Each row of a before or after table is a point. The points were changed in one or more steps. Then noise was added and the rows were shuffled. The steps act on how far a point lies along the listed directions, d1 being the first. What was done? A step turns or swaps two directions, mirrors them in a line or flattens them onto one, adds a multiple of one to another, or multiplies one. Angles are multiples of 10 degrees, from the lower direction toward the higher: turns from -170 to 170, lines from 10 to 170 but not 90. Use the fewest steps. Two steps may share a direction if one is a turn and the other turns, adds or multiplies; they go together, in the order done. Otherwise the lowest direction goes first.
In the rows, zero is written as 128.

Directions:
(1): [113  93 194]
(2): [ 88 188 151]
(3): [191 158 158]
Before:
[[144  87 148]
 [149 165  91]
 [164  78 139]
 [173  68 114]
 [156  58 118]
 [198  82 125]
 [124 168 101]
 [100 171  93]
 [127 171 118]
 [153  80 164]]
After, 10 rows:
[[135 107 121]
 [ 65 125 112]
 [  3 146 113]
 [166 115 133]
 [  8 121 100]
 [ 42 134 113]
 [ 73 136 117]
 [192 129 138]
 [177 104 129]
 [ 15 165 117]]
Steps: multiply d1 by 0; multiply d2 by 1.6; turn d2 and d3 by 130 degrees

Directions:
(1): [147  90 170  83  34  95 119 165 111]
(2): [ 83 139 137  82 119 163 139 156 232]
(3): [102 134 140 203  71  90 166  72 167]
(4): [179 145  20 113  84 127 120 120 150]
(5): [119 195 137  57 126 110 193  82  96]
Before:
[[126  59 206 103  57 112 153 221 128]
 [140 117  89 211 120 139 118 102 118]
 [129  71 148  87  13 134 106 219 194]
 [124  93 117  99 103 182  78 187 187]
 [ 88  86 232 157  84  58 132 132  56]
 [100 127 168 137 156 129 136 115  99]
 [110  71 127 147 168 139  80 201 166]
 [ 70 158 216 217 144  81 145  76  89]
 [116 151 122 168  58 107 161  98 156]
 [106 149  83 168  33  99 177  94 224]
 [124 155 123 115 100 128 115 137 136]
 [ 98  64 226 222 129 106  97 180 158]]
After:
[[151 199  57 165  62  50 139  48  84]
 [ 78 135 212  76 116 137 152 172 164]
 [113 135 132 140 100 135  94 142 158]
 [152 142  85 109 121 122 130 100 101]
 [ 65  97 185 199  85 122 153 127 233]
 [ 85 131 197  42 134 182 130 162 155]
 [153 146  81 125  57  52 168  70  63]
 [135 214 163  88 101  54 214  65  75]
 [ 79 152 177  61 169 113 167 131  98]
 [126 139 135  88 100 114 194 163  96]
 [103 134 153 194  82 120 140 126 174]
 [106 132 170 181 126 140 155  90  98]]
Steps: multiply d1 by 0.4; turn d4 and d5 by -130 degrees; add -0.3 times d5 to d2

Directions:
(1): [137 153 159 163 248 137 110  98 103  93 139  51 135 139]
(2): [103  47 219 103 109 124 141 126 130 165 186  75  93  91]
Before (12 x 14):
[[114 125 132 111 106 146 125 135 115 118 121 136 118 104]
 [137 122 150 134 211 121 130  89 139 106 146  63 150 105]
 [144 130 149 143 156 134 118 133 111 101 142 108 123 124]
 [109  66 198 111  86 107 120 132 119 153 177 103  85 101]
 [135 190  54 124  80 123 117 150 148 144  78 183 148 153]
 [133 140 154 146 197 134 119 121 107 125 118  80 148 145]
 [128 158  98 148 137 118 125 125 138 100  90 166 148 158]
 [106  59 118  67   7 109 135 152 148 188 137 187 113 111]
 [124 124 186 163 189 126 112 100  97 120 159  55 134 120]
 [126 121  68  90  12 128 136 156 135 163 105 228 139 123]
 [126 128 134 119 118 117 137 134 134 159 144  92 112  92]
 [128 162 129 135 184 117 125 121 104 122 134  99 157 144]]
After (12 x 14):
[[151 154 109 141 137 133 118 140 117  97 121 145 131 135]
 [131 171  80 122 120 115 135 138 119 131 108 161 167 149]
 [114 121 147 117 132 148 119 126 110 114 129 118 116 103]
 [146 195  81 177 165 124 103 109 106  94  97 138 168 153]
 [104  92 151  91  35 121 136 156 156 191 147 135 108 110]
 [134 152 118 134 159 118 128 127 127 138 132  84 125 102]
 [145 171  82 141 144 131 120 140 119 130  79 151 164 159]
 [111 105 132 119  72 114 139 136 150 135 112 174 128 139]
 [104  40 224 102 163 122 120 110 115 165 188  46  98  99]
 [131 139 171 161 209 116  92 108  95  96 151  63 113 133]
 [150 173  62 138 167 116 129 103 151  93  91 143 177 128]
 [101  40 212  84  79 132 140 129 121 185 187 101  99  84]]
Steps: turn d1 and d2 by -90 degrees

Directions:
(1): [101 148 145 180 160 181 123  57 119 129  71  77 113 130  86  59 212 149
  71 116 127 121 199  62]
(2): [136  64 109  76  92 132  76 157 124 138  72  65  73  44 176 111 108 160
  59  59 100  94 112 158]
(3): [ 76 123 215  58  46 149  99  59  81  87 196 102  96 107 141 115 113 122
 149 157 197 148 143 116]
(4): [184 101 193 110 157 131 101 167  83 135  99 138  67 122 143 185 169 139
 182 131  66 211 118  34]
Before (10 x 24):
[[121 115 159 121  89 133 112 120 104 111 150 123  96  95 149 137  95 139
  146 138 150 131 123 133]
 [127 147 151 143 151 145 143  78 105 104 156 146 136 168  93 145 160 122
  169 159 156 178 144  87]
 [191 160 156 147 181 117 146 188 122 141 152 186 153 162 132 173 125 115
  233 172 112 167  85  90]
 [ 74 192 131 174 143 141 165  54 141 131 166 153 209 178  75  81 151 121
  117 183 174 108 189 142]
 [104 106 152 133 116 152  96 110 121 148  89  93  92 101 122  97 149 148
  101 124 113 133 149  78]
 [123 154  81 178 170 156 118 119 156 121  72  93 139 118 118  78 155 131
   52  92 109  75 150 124]
 [147 133  76 141 120  97 134 147 150 148 125 141 142 107 146 137  90 132
  135 122 104  96  98 159]
 [138 168  71 168 153  98 197 172 164 141 193 211 229 198 115 152  75  92
  166 162 140  88 100 199]
 [125  99 166 124 109 111 130 136  89 125 104 121  92  94 150 150 127 145
  122 130 140 155 129 106]
 [121 148 100 119 149 105 144 149 146 124 153 157 189 153 104 161  96  97
  119 133 140  98  86 179]]
After (10 x 24):
[[121 122 100 180 151 110 159 136 130 144  78 129 140 120 125 125 137 147
   93 121 130 117 139 131]
 [162 101  71 113 142 100 132 169 147 126 135 159 140 129 142 179  88 127
  148 107 124 136  83 175]
 [155 138 123 193 161 138 141 144 128 133  96 144 118 128 118 139 135 141
  138 134 105 131 137 102]
 [105 165 148 141 104 136 131  65 111 116 158 124 132 130 118 109 132 131
  158 163 148 130 142 104]
 [113 154 209  88  82 129 152 116  88 101 248 192 157 173 136 166  93  92
  225 193 178 162 119 121]
 [114  95 106 138 122 132 108 139 150 158  75  98 109  93 135  93 123 151
   82 102 103 103 134 121]
 [112 149 184  95 132 134 122 108  99 105 181 154 154 158 101 163 130  98
  159 162 162 151 108 110]
 [106 112 162  76  78 163  69 104 107  90 125  74  85  69 168  99 115 135
   87  99 145 104 127 121]
 [134 177  96 150 141 116 163 149 162 130 187 174 215 163 125 117  78 107
  183 167 183  85  85 192]
 [158  84 175  39  96  91  88 188  96 136 159 156 105  86 183 193  79 135
  178 138 100 166  87 148]]
Steps: mirror d1 and d2 in the line at 50 degrees; turn d3 and d4 by 140 degrees

Directions:
(1): [ 95 116  79 163  94 170 161 231 184 185 160 176 135  96  96 162  83  89
  86 152 102 145 185  79 206 156 202 123 112  17  61 161 102  96 152 192
 173 114  81 117 155 133  90 125  63  64 133  86 116 164 129  79 180 116
 132  48 146 168 141 194 102 191 130 118]
(2): [103 100 195 147 136 169  86 190  92 114 105 101  59 138 149 142  70 149
 118  59 139 129 149 110  86 133 120 109 133 174 153 129 181 193 142  70
 183 127  26  99 139 180 107  76 107 172 190 110 153 144 123  72 119 187
 178 191  98 205 115 164 157 209 242  49]
Before:
[[143 129 175 101 148 117  89  81 104 106  96  95 128 140 155  91 123 146
  147  90 161 129  96 160  69 100 113 114 141 178 157  79 141 173 124  73
   94 138 145 120 100 134 129 133 147 164 149 147 130 134 118 137 102 132
  130 179 100 101 124 109 155 104 165  98]
 [150 167 107 107 137  93 111  48 142 100 131 133 149 132 133 116 165 115
  152 128 127 124  92 138 135 110  99 129 135 143 135 104 112  94 114 126
   84 151 183 159 123  81 154 160 123 118 105 159 124 119 139 158 117 108
  112 129 119  82 133 105 122  46  70 158]
 [102 122 123 147 100 145 138 203 110 143 113 124  81 135 132 128  79 117
  123 111 129 133 152 115 135 162 149 125 128 110 113 138 142 154 118 137
  174 125  56 104 147 161 123 118 100 108 155  86 131 128 130  90 137 136
  154 147 135 168 107 168 114 199 193  70]
 [127 115 180 146 143 138  83 147 111 106 109 115  89 135 156 141 128 150
  137 103 137 133 135 123  96 141 120 102 114 172 140 122 170 180 151  86
  155 117  74 110 109 157 134  90 114 176 155  94 138 132 116 103 118 159
  163 179 116 159 110 141 123 160 189  91]
 [155 162  69 125 112 115 175 102 168 160 156 160 164 125 109 120 154 110
  117 190 122 113 102 151 180 123 118 129 118  66  98 140  81  67 135 154
   97 124 202 133 119  88 135 163 116  97  69 153  93 117 132 170 136  93
   77  86 145  66 147 106  95  58  17 204]
 [ 99 115 171 151 121 159 107 180 121 132 107 132  92  96 133 136  85 129
  108 105 137 143 173  95 139 152 154 121 101 129 143 154 150 141 171 114
  186 149  56 114 157 149 122  94  77 153 175 113 123 164 133  83 139 137
  168 137 112 180 118 159 117 188 204  73]
 [131 132  80 121 112 106 182 116 165 166 173 163 176 104  88 122 159  92
  113 181 117 137 142 137 185 145 161 142 120  57  79 126  95  84 130 175
   99 128 172 130 115 107 135 183 126  87 108 129 102 145 147 160 142  83
  102  60 154  85 132 120 100  69  44 162]
 [169 152  53 110 118  81 179 102 175 136 162 165 202 115  95 111 168 122
  140 189 109 134 129 134 182 126 141 156 109  75  98 128  50  67 121 194
   83 140 216 149 123 104 125 177 126  75  80 132  84 132 124 179 128  57
   63  48 145  67 133  90 111  43  37 183]]
After:
[[ 94 100 127 153 107 161 151 214 150 174 161 154 112 103  96 147  85  99
   89 121 119 144 184 100 174 160 180 122 120  61  80 140 137 136 153 142
  170 121  55  97 135 160 101 130  81 106 171  94 121 173 144  87 152 137
  153  91 131 174 123 178 118 171 156  80]
 [151 145 111  98 131 102 128  69 148 135 122 130 180 122 132  92 151 118
  142 149 145 133  96 157 125 106 143 125 133 109 117  87  94 117 121 137
   69 134 202 136 100  99 132 170 141 111 106 147 108 134 119 161 125  87
   94 107 126  58 138 106 125  67  85 151]
 [122 155  77 137 111 130 130 138 180 143 153 166 143 108 110 146 120  89
  118 137 109 136 140  97 189 131 157 121 123  64  87 129 100  77 133 168
  127 142 133 146 146  90 121 151  69  74 117 123 117 149 140 111 158 106
  122  77 129 123 140 162 105 106  88 140]
 [131 136 153 117 127 108 116 114  69  99  88  87  83 160 155  98 122 145
  157 101 149 120 102 158  77 139  89 130 140 195 163 112 156 172  98  91
  133 136 107 116 123 152 157 127 156 153 144 123 137  97 130 135  96 137
  142 204 124 127  97 109 134 139 179  89]
 [111 127  97 165  97 182 158 229 174 184 156 169 106 112 104 155  70 102
   79 143 112 127 161 102 196 146 162 109 111  30  77 165 111 106 163 145
  178 115  76  97 150 137  89 115  53  94 130 108 111 155 129  84 164 138
  125  88 131 165 145 183 103 175 122 125]
 [135 132 197 115 149 111  91  72  81  85  85  97 106 121 156 103 139 158
  148 103 156 128 117 142  82 125  92 130 114 213 196 125 158 150 147  75
  130 162 125 133 131 132 163 111 137 198 152 156 126 128 132 140  97 132
  151 189 103 124 110  91 132 110 171 103]
 [117 112  86 159 102 155 161 249 179 167 161 173 133 101  94 151  70 114
   96 133 101 148 195  75 198 151 189 133 102  37  70 154  86 111 156 178
  177 128  69 109 156 167  74 119  52  74 151  79 102 177 120  81 159 111
  120  54 126 180 127 180 123 179 162  90]
 [157 139 154 120 151  93  97  61 113  91 110 113 133 140 155 117 187 151
  165 141 139 124  97 154  91 127  95 117 117 187 152 108 144 147 132 100
   99 124 162 136  92 119 164 128 158 172 110 123 125 106 118 163 102 123
  127 169 130  88 116  88 113  76 109 147]]
Steps: turn d1 and d2 by 90 degrees
